Each point is reached from the start by the listed moves, each made 0, 1 or 2 times, or once backwards (-1), plus a little noise. Say if it took an odd or an even number of moves. Then give how often each move was made.
(in the rows, 128 means zero)

Moves:
(1): [157 140]
(2): [115 153]
Start: [134 124]
Points:
[166 197] -> even (2, 2)
[109 173] -> even (0, 2)
[191 148] -> even (2, 0)
[133 125] -> even (0, 0)

Moves:
(1): [131 123 150 139 125 114 110]
(2): [135 149 142 117 120 133 116]
(3): [132 131 113 143 129 120 129]
(4): [124 123 110 124 145  99 119]
(5): [128 141 143 129 135 130 139]
(6): [155 129 138 116 126 114 131]
Start: [120 129 125 142 127 124 134]
Points:
[192 185 179 144 152  10  91] -> even (2, 2, 2, 2, 2, 2)
[143 129 151 112 126 121 140] -> even (0, 0, -1, 0, 0, 1)
[200 180 200 125  88 116 104] -> odd (1, 2, 1, -1, 0, 2)
[201 197 249 141  98 105 112] -> even (2, 2, 1, -1, 2, 2)
[143  93 163 139 105 126 130] -> even (1, -1, -1, -1, -1, 1)
[111 119  70 126 139 106 132] -> odd (-1, 0, 0, 1, -1, 0)

Moves:
(1): [132 137 123 119 125 130 140 138 133 112 133 133]
(2): [123 144 134 104 121 137 139 135 132 124 139 125]
(3): [134 119 133 118 123 124 123 126 129 124 122 143]
(4): [132 126 110 138 130 119 143 119 134 127 124 127]
(5): [129 142 125 131 125 137 137 135 126 131 132 135]
(6): [129 124 108 123 128 128 123 130 121 127 125 132]
(7): [132 125 142 111 133 125 127 129 121 128 117 119]
(8): [129 119 121 125 130 136 137 128 114 128 126 136]
(9): [119 130 113 137 131 130 127 130 142 123 117 122]
(10): [126 134 136 119 145 136 130 125 131 121 123 131]
(11): [133 128 133 127 126 136 129 119 116 123 125 132]
Start: [142 129 122 123 130 124 139 125 129 134 127 126]
Points:
[165 165 157  60 127 130 166 129 133 125 126 159] -> even (0, 1, 2, 1, 2, 0, 1, -1, -1, 1, 0)
[169  79 100  61 111  96 128 141  98 122 116 160] -> odd (1, 0, 2, 0, -1, 2, 1, 1, -1, -1, -1)
[141 152  90   7 110 160 174 188 117  86 124 173] -> odd (2, 2, 2, -1, 1, 2, 1, 2, 1, 0, -1)
[141 117  97 121 188 128 181 104 119 144  97 112] -> even (-1, 0, -1, 2, 0, 0, 1, 2, 0, 2, -1)
[147 173 109  73 144 145 163 154 146  81  83 139] -> odd (2, 0, 1, 0, 2, 1, 2, -1, 2, 1, 1)
[173 199 116  55 145 157 214 128 116  82 129 153] -> odd (2, 1, 0, 2, 2, 1, 1, -1, -1, 2, 2)
[136 146  54  71 146 145 179 144 138  93  90 145] -> even (1, 1, 1, 1, 1, 2, 1, 1, 2, 1, 0)

Moves:
(1): [137 123 145 121 123 117 134 136 132 121 122 125 129 115 127 132 126 132
 118]
(2): [128 135 119 129 125 141 126 140 118 123 134 131 129 139 122 124 130 124
 123]
(3): [129 124 141 132 122 123 120 127 124 126 132 126 126 124 145 131 137 126
 128]
(4): [124 126 128 136 125 123 131 129 133 133 123 140 129 129 122 131 121 128
 128]
(5): [127 122 128 116 126 117 126 140 125 129 132 137 130 120 121 112 136 130
 126]
(6): [125 126 126 127 139 124 130 136 121 131 127 123 128 128 133 131 128 128
 134]
(7): [128 120 131 127 130 122 132 130 123 122 132 133 124 124 132 121 116 133
 128]
(8): [127 119 121 120 134 131 132 129 131 132 120 125 131 135 129 126 128 129
 118]
(9): [137 123 133 130 126 132 136 127 128 134 129 135 125 122 139 129 130 145
 131]
(10): [125 124 132 123 132 126 136 127 122 132 133 125 122 129 130 132 129 128
 126]
(11): [136 129 127 132 127 128 129 127 129 129 129 135 131 125 127 136 133 121
 128]
(12): [132 130 115 127 129 129 126 124 132 134 118 123 127 122 130 134 127 137
 124]
(13): [130 131 125 120 131 125 126 128 140 141 131 115 134 132 130 124 122 121
 125]
(14): [125 124 121 135 117 134 136 123 124 128 128 127 139 132 127 133 136 122
 135]
(15): [133 140 116 128 135 119 131 119 123 132 129 126 123 133 127 115 130 124
 121]
(16): [128 126 121 134 131 115 130 128 131 127 133 116 125 125 129 125 137 122
 123]
(17): [133 120 123 134 132 124 128 129 128 136 126 120 125 130 131 120 126 127
 134]
(18): [121 126 133 137 139 126 123 134 125 130 132 121 124 115 127 128 131 136
 124]
Start: [130 122 129 128 127 127 125 126 130 124 136 129 125 123 132 128 130 130
 130]
Points:
[116  71 110 128 167 156 147 152  92 130 157 123 110 149 130 113 129 135
 132] -> even (-1, 1, -1, -1, 0, 0, 1, 2, 0, 2, 1, -1, -1, 0, -1, 0, 2, 1)
[158  52 101 133 166  20 161 152 137 166  94 112 117  49 140  65 126 186
  84] -> even (2, -1, 0, 2, 2, 1, 2, 2, 1, -1, 0, 2, 0, 1, 2, 1, 2, 2)
[147  78 178 127  89 139 129 176  88 121 157 107 141 101 154 148 187 124
 130] -> odd (2, 2, 2, -1, 1, 0, -1, 0, 0, 2, 1, 0, 0, 2, -1, -1, 2, 1)
[201  69 139 151  79  95 175 102 121 131 119 128 126  96 187 146 183 141
 115] -> even (2, 0, 2, 0, 0, -1, 0, 1, 2, 1, 2, 1, -1, 2, 1, 1, 2, -1)
[123 120 103 117  94 171 156 140 100 123 163 197 138 175 101  98 116 129
 142] -> even (-1, 2, -1, 1, 1, -1, 1, 0, 1, 1, 0, -1, 0, 1, 0, -1, 0, -1)
[135 134 144 101 139  63 123 137 106 117 166 175 108 113 116  82 145  96
  96] -> even (0, 0, 1, 1, 2, 0, 1, 0, -1, 1, 2, -1, 0, -1, 2, 0, -1, 0)
[198  92  77 159 182  58 181 132 147 158  75 119  98  91 151 125 111 173
  86] -> even (2, 0, -1, 2, -1, 2, 1, 2, 2, -1, 2, 2, -1, -1, 2, 2, 2, 0)
[152   7 207 105 163  15 151 181 140 166 166  64 101  27 207  90 148 179
 103] -> even (2, -1, 2, 0, 2, 1, 2, 1, 2, 2, 0, 0, 2, 0, -1, 2, 2, 2)

Moves:
(1): [141 127 114 114 130 122 141 149 112 138 109 132 128 132 112 127 137 128
 121 125 126 106 124 128 130 129]
(2): [140 133 138 125 156 111 137 142 132 130 133 140 139 109 122 103 128 150
 122 134 117 130 124 125 124 128]
(3): [127 135 115 138 110 132 125 136 128 127 125 142 125 128 124 109 131 132
 137 136 125 128 120 148 120 122]
(4): [126 131 140 135 120 132 138 133 123 137 121 123 141 120 126 118 132 112
 137 125 126 121 133 131 123 127]
(5): [121 116 118 127 134 130 123 129 136 119 132 115 131 122 137 114 120 128
 122 121 129 126 124 126 125 119]
(6): [139 127 137 126 130 133 120 126 139 148 138 127 135 114 131 135 115 135
 131 136 121 118 136 135 132 141]
(7): [129 137  93 123 130 140 126 151 119 124 128 129 110 147 118 139 139 141
 123 127 119 149 140 141 145 124]
(8): [142 128 115 112 134 126 133 125 132 146 141 137 127 138 113 130 128 138
 126 131 133 125 115 120 127 140]
(9): [132 120 127 131 139 126 131 137 129 126 146 123 130 134 127 139 125 128
 153 131 129 124 131 124 138 129]
(10): [129 126 115 121 115 127 132 125 122 127 125 138 134 131 125 129 126 141
 132 133 138 127 134 135 130 127]
(11): [132 133 126 128 118 134 121 145 131 125 111 135 131 121 136 121 129 144
 133 114 119 142 123 139 117 129]
(12): [118 133 138 121 132 135 126 133 127 137 130 130 134 125 128 136 121 119
 131 125 125 121 135 123 127 132]
(13): [141 112 128 144 135 139 108 126 126 122 144 122 123 126 127 144 128 118
 134 117 144 122 123 134 137 148]
(14): [108 119 142 131 128 124 140 119 135 118 138 129 116 123 146 108 114 119
 127 103 130 143 121 104 120 111]
(15): [123 142 137 140 114 129 121 123 133 125 132 129 124 126 146 129 119 132
 131 126 136 136 118 133 137 131]
(16): [135 145 124 126 119 140 132 132 136 146 126 129 126 117 131 132 139 136
 135 132 127 109 124 138 135 124]
(17): [120 118 116 128 115 127 106 145 123 124 136 134 123 120 111 117 126 137
 118 118 124 149 108 120 130 122]
(18): [121 129 121 135 127 132 130 134 127 134 112 123 130 124 129 130 132 133
 131 125 130 118 133 132 132 124]
(19): [121 134 124 129 124 130 132 131 135 124 131 139 119 128 127 134 130 127
 131 138 134 129 128 133 135 148]
(20): [139 109 120 123 129 130 131 128 132 138 130 144 147 120 138 136 115 123
 139 120 134 130 130 129 115 133]
(21): [128 117 134 118 129 116 118 122 122 137 131 136 125 134 127 133 142 124
 130 144 136 113 146 118 131 132]
(22): [133 147 147 115 138 128 134 138 123 134 121 127 124 134 119 121 128 130
 125 142 117 135 134 118 128 117]
(23): [101 138 131 137 110 117 138 128 142 121 127 137 124 128 131 123 135 127
 117 132 139 110 143 124 127 113]
(24): [123 118 131 126 129 126 125 144 121 129 119 124 122 131 133 133 137 134
 122 119 131 124 125 132 120 118]
Start: [124 135 119 148 117 122 142 127 141 118 121 113 122 125 126 141 120 114
 128 117 123 122 129 107 122 135]
Points:
[157 148  46 134 157 111  87 237 112 105 153 117  59 105  47 132 201 199
  75 154 156  97  83 126 218 155] -> odd (1, 2, -1, 0, 2, -1, 1, 0, 0, 1, -1, -1, 2, -1, 1, 2, 2, 0, 2, -1, 1, 1, 0, 1)
[ 83  95 154 160  55 175 108 195 169 172 119 127 138  51 172 122  57  53
 162  25 147  70 143  81 121 164] -> even (2, -1, 0, 2, 2, 2, 0, 0, 0, 0, 2, 2, 2, 2, 1, 0, 1, 1, 1, 1, 1, 1, 1, -1)
[ 85  86  16 143 142  70 178 184 141 118 154 129  96 132  88  60 156 122
 154 130 130  94 120  62 157 100] -> even (1, 1, 1, 1, 2, -1, 1, 1, 2, -1, -1, -1, -1, 1, 0, 0, 1, 2, 1, 0, 2, -1, 0, -1)
[ 98 137 147  84  98 148 197 118 156 171  84 135 135 117 169 115  43 113
 122  75 142  85 121  79  65  93] -> even (1, -1, 1, -1, 1, 1, -1, 1, -1, 2, 0, 2, 0, 2, 0, 0, -1, 1, 0, 1, -1, 2, 0, 1)
[201 200 164 155 139 157 200 235 189 240 131 194 155  32 143 113  91 157
 218  98 139   7  52 165 112 216] -> even (2, 2, 2, 1, 0, 1, -1, 2, 1, 0, 1, 2, 2, 1, 2, 2, -1, 1, 2, 1, -1, 1, 0, 1)
[153 124  91 157  85 147 107 148 233 178 220 190 159  97 164 189  64 139
 210  82 149  76 111 123 110 179] -> odd (0, 0, 1, -1, 0, 1, 0, 2, 2, -1, 2, 2, 1, 0, 1, 1, 0, -1, -1, 2, 0, -1, 2, -1)

Moves:
(1): [111 139 132 124 116 110 129 133 125 123 124 141 124 128 118 120 131 134
 133 122 126 133 121 123 136 124 107]
(2): [122 123 128 128 123 127 126 129 127 137 130 124 121 127 133 138 133 131
 124 122 130 119 143 143 126 128 124]
(3): [122 124 125 119 139 132 130 139 128 120 132 125 134 130 123 129 129 112
 120 134 132 123 127 134 123 127 121]
(4): [140 123 129 125 137 131 132 134 129 122 123 123 127 130 129 124 134 126
 128 131 129 118 119 136 124 130 121]
(5): [130 121 124 146 119 117 137 128 124 123 133 121 129 129 125 128 126 125
 137 133 142 143 127 123 126 126 140]
(6): [128 124 136 133 130 118 125 119 134 123 122 127 129 121 133 133 124 127
 133 112 126 128 129 126 137 112 120]
(7): [132 135 121 135 135 114 126 122 121 116 126 119 129 128 130 132 122 133
 141 122 127 118 116 122 122 136 136]
(8): [131 131 139 145 129 137 121 118 126 134 134 128 133 131 123 129 126 129
 141 128 132 138 126 122 127 133 140]
(9): [137 124 137 122 130 132 124 132 138 134 130 122 129 130 134 137 122 121
 123 131 133 128 133 143 123 133 129]
(10): [130 133 135 127 136 132 124 143 120 132 126 108 120 144 124 129 142 114
 116 140 128 131 145 136 125 121 143]
(11): [125 133 115 133 126 114 125 133 120 123 126 135 130 131 125 126 125 131
 143 129 128 117 138 123 123 135 126]
(12): [129 129 131 121 126 128 121 130 133 130 138 125 126 132 120 136 140 126
 128 130 125 118 130 120 126 129 131]
(13): [127 123 132 126 125 129 135 127 132 123 124 127 132 127 134 130 128 111
 136 112 120 132 128 129 126 126 134]
(14): [125 126 122 139 132 129 144 123 102 117 118 135 122 130 123 134 133 125
 127 124 125 134 137 105 115 125 131]
(15): [131 125 126 121 120 126 131 116 133 134 132 130 134 132 133 128 115 133
 134 129 134 127 120 133 129 129 120]
(16): [130 149 131 125 123 129 129 123 140 131 136 128 135 132 124 129 123 130
 129 126 131 131 134 146 128 129 132]
(17): [120 131 119 136 125 127 126 129 133 134 125 126 133 133 134 137 124 135
 128 135 140 124 133 119 126 133 139]
(18): [125 131 129 122 137 130 132 123 134 136 139 129 113 133 130 135 128 117
 121 134 122 119 131 132 127 118 132]
(19): [128 127 124 135 124 129 132 130 133 131 128 123 130 131 123 124 122 126
 127 124 130 129 135 128 126 130 126]
(20): [139 139 127 135 124 119 129 127 125 129 135 128 136 131 128 127 128 130
 129 128 129 123 114 124 135 132 128]
(21): [133 132 131 142 116 123 126 123 126 123 121 124 132 138 124 107 135 127
 119 134 134 135 134 122 125 139 139]
(22): [132 120 128 134 124 120 137 122 125 121 121 124 133 127 127 123 130 130
 127 130 118 130 123 131 132 130 124]
(23): [131 120 127 140 122 131 127 133 125 120 125 131 129 132 130 122 122 128
 129 126 123 132 121 125 123 123 129]
(24): [126 127 128 120 130 134 136 134 128 119 135 126 130 127 132 129 125 124
 127 131 126 118 125 123 134 129 129]
Start: [127 144 114 140 131 138 125 127 124 120 125 125 123 116 127 151 133 133
 120 133 119 134 124 132 123 123 138]
Points:
[125 194 115 163 127  78 119 171 139  93 122  72 138 147 113 220 154 108
 167 102 165  78 205 138  93 141 167] -> odd (1, 1, 0, 2, 1, 2, 1, 0, 2, 1, 2, 2, 1, 1, -1, 2, 2, -1, 1, 0, 0, -1, -1, 1)
[116 103  99 239  51 139 118 186 129 136 103  71 116 149 145 105 141 152
  59 168 192 175 185 128 126 128 194] -> odd (0, 2, -1, 0, 2, 0, -1, -1, 0, 1, -1, -1, -1, -1, -1, -1, 2, -1, 2, 0, 2, -1, 2, 1)
[108 127 132  89 117  63 143 134 142 114  87 128 145 113 134 119 148 111
  95 100  95 104  81 192 190  75   7] -> odd (2, 1, 2, 1, -1, 2, -1, -1, -1, 1, 0, -1, 1, -1, 2, -1, 0, 0, 0, 2, 0, 2, -1, -1)
[102 106  54 239 150  97 152 137  49  40  92 122 108 154 100 153 140  94
 148 155 160 141 131   8  47 101 187] -> odd (0, -1, 2, 1, 2, 1, 1, 0, -1, 0, 1, 1, 0, 2, 0, -1, 2, 1, 0, -1, 1, -1, 2, -1)
[153 156  94 238 111  73 116 108  97  79  82 103 157 116 138 144 110 190
 143 105 117 134  95 142 121 135 146] -> even (0, 1, 0, 0, 0, 1, 2, 0, 0, 0, 0, -1, -1, 0, -1, 1, 1, -1, 0, 1, 0, 2, 2, -1)

Moves:
(1): [132 125 132 126 134 131 130 132 122 136 131 140 123 131 131 126 119 131
 129 119 127 138 123 121 127 120 130]
(2): [133 135 134 129 145 120 124 129 122 128 125 144 119 138 124 127 122 132
 126 125 126 120 134 126 118 129 112]
(3): [129 108 118 125 122 141 114 132 142 138 127 133 116 121 102 122 133 121
 144 125 147 113 133 127 133 124 134]
(4): [142 123 125 136 129 160 134 134 133 136 123 138 124 127 133 128 112 119
 136 104 124 133 131 117 126 135 130]
(5): [129 140 128 123 130 131 132 152 133 123 122 139 121 142 131 136 134 117
 129 122 128 129 110 142 127 128 125]
(6): [124 134 135 115 132 123 124 131 132 132 122 129 132 126 136 123 127 121
 130 112 142 122 119 133 135 131 127]
(7): [126 130 116 115 110 124 137 130 133 131 137 136 122 138 127 147 133 132
 117 134 124 121 136 128 125 131 144]
(8): [116 128 106 142 125 116 133 109 147 133 133 123 122 135 115 152 123 120
 111 133 116 126 131 133 124 117 140]
(9): [127 122 119 135 116 141 134 125 125 127 122 137 123 127 135 136 135 115
 128 136 130 127 119 136 115 135 123]
(10): [126 103 123 130 122 129 141 137 127 121 132 126 114 113 127 134 136 127
 130 151 118 133 129 121 113 127 125]
(11): [128 127 124 116 131 127 126 119 136 122 122 132 122 124 128 130 132 126
 125 127 140 138 126 134 128 132 129]
(12): [136 132 131 131 121 130 124 119 132 128 133 138 135 133 133 133 125 132
 136 125 128 144 138 123 114 128 136]
(13): [130 131 134 131 128 125 143 130 123 134 132 131 128 138 130 134 131 129
 126 118 136 133 132 129 122 125 128]
(14): [128 133 129 124 149 137 125 117 126 131 136 134 132 128 127 115 119 117
 127 116 127 129 116 126 116 111 131]
(15): [145 123 121 133 138 137 132 129 132 132 122 130 119 124 116 128 118 132
 138 136 120 119 130 129 120 127 121]
(16): [143 128 132 117 115 145 108 122 134 119 127 129 104 118 128 132 138 122
 145 128 120 133 111 119 119 139 135]
(17): [134 126 127 127 137 126 127 125 125 120 141 131 124 117 127 124 123 122
 124 124 134 132 131 135 138 125 128]
(18): [122 127 124 123 122 122 132 133 130 130 138 130 125 128 142 125 137 124
 123 125 126 137 124 121 132 125 114]
(19): [124 130 138 120 124 124 127 129 138 129 126 130 132 128 126 127 129 125
 132 116 125 136 130 130 132 121 122]
(20): [137 117 131 140 134 136 122 125 124 117 122 137 130 122 125 119 127 123
 129 127 138 120 123 123 131 123 129]
(21): [120 124 152 129 141 133 137 124 141 122 141 112 126 131 145 131 121 132
 138 118 118 130 124 142 135 137 123]
(22): [118 132 130 125 117 132 129 125 125 128 127 121 125 118 125 134 133 125
 123 139 139 133 118 116 140 137 130]
(23): [127 126 118 135 129 127 126 130 118 120 129 128 131 129 124 130 126 138
 130 129 137 126 133 128 127 127 127]
(24): [119 115 129 116 119 125 123 139 134 133 132 120 120 112 129 117 135 133
 123 130 140 132 132 128 127 109 114]
Start: [118 131 128 140 132 133 113 131 140 112 135 121 143 116 125 131 131 125
 132 127 125 121 141 138 120 131 119]
Points:
[140 124 106 121 148 175 122 193 112 164 124 148 125 103  95 105  91 148
 153  87 226  56 173 159 124 130  80] -> odd (0, 1, 1, 1, 0, 2, 1, -1, 1, -1, -1, 0, 1, 0, 2, -1, 1, -1, -1, -1, 0, 1, 2, 2)
[144 106  97 132 119 206 158 196 162 123 131 149 128 156 120 171  99 141
 161  95 110 102 172 175 149 184 164] -> odd (1, -1, 1, 2, 1, -1, 2, -1, 0, 0, 1, -1, -1, -1, 0, -1, 0, -1, 0, -1, 1, -1, 1, -1)
[100  19 138 136 148 170 112 135 249 109 184 152  66  57 113 123 108  92
 137  79 158 162 198 149 144  99  66] -> even (0, 2, 2, 2, 0, -1, 0, 1, 0, 1, 2, 1, -1, -1, -1, -1, 2, 1, 1, 1, 2, 0, -1, 2)
[136 108 147  74 167 156  77  73 158  75 179 150  56  92 130 136 125 143
 149  97 147 119 104 166 115 111 111] -> even (2, 1, 0, -1, -1, 0, 2, 0, 1, -1, 2, -1, 0, 1, 1, 2, 1, 0, 1, 1, 2, 0, 2, 1)
[111  21  64 130  16 170 116 138 244 105 148 132  15  83 113 223 188  83
 167 193  54  82 122 143  51 132 127] -> odd (0, 0, 1, 0, 0, 1, 2, 2, 2, 2, -1, 0, -1, -1, 1, 2, -1, 1, 1, 1, 1, -1, 0, 1)
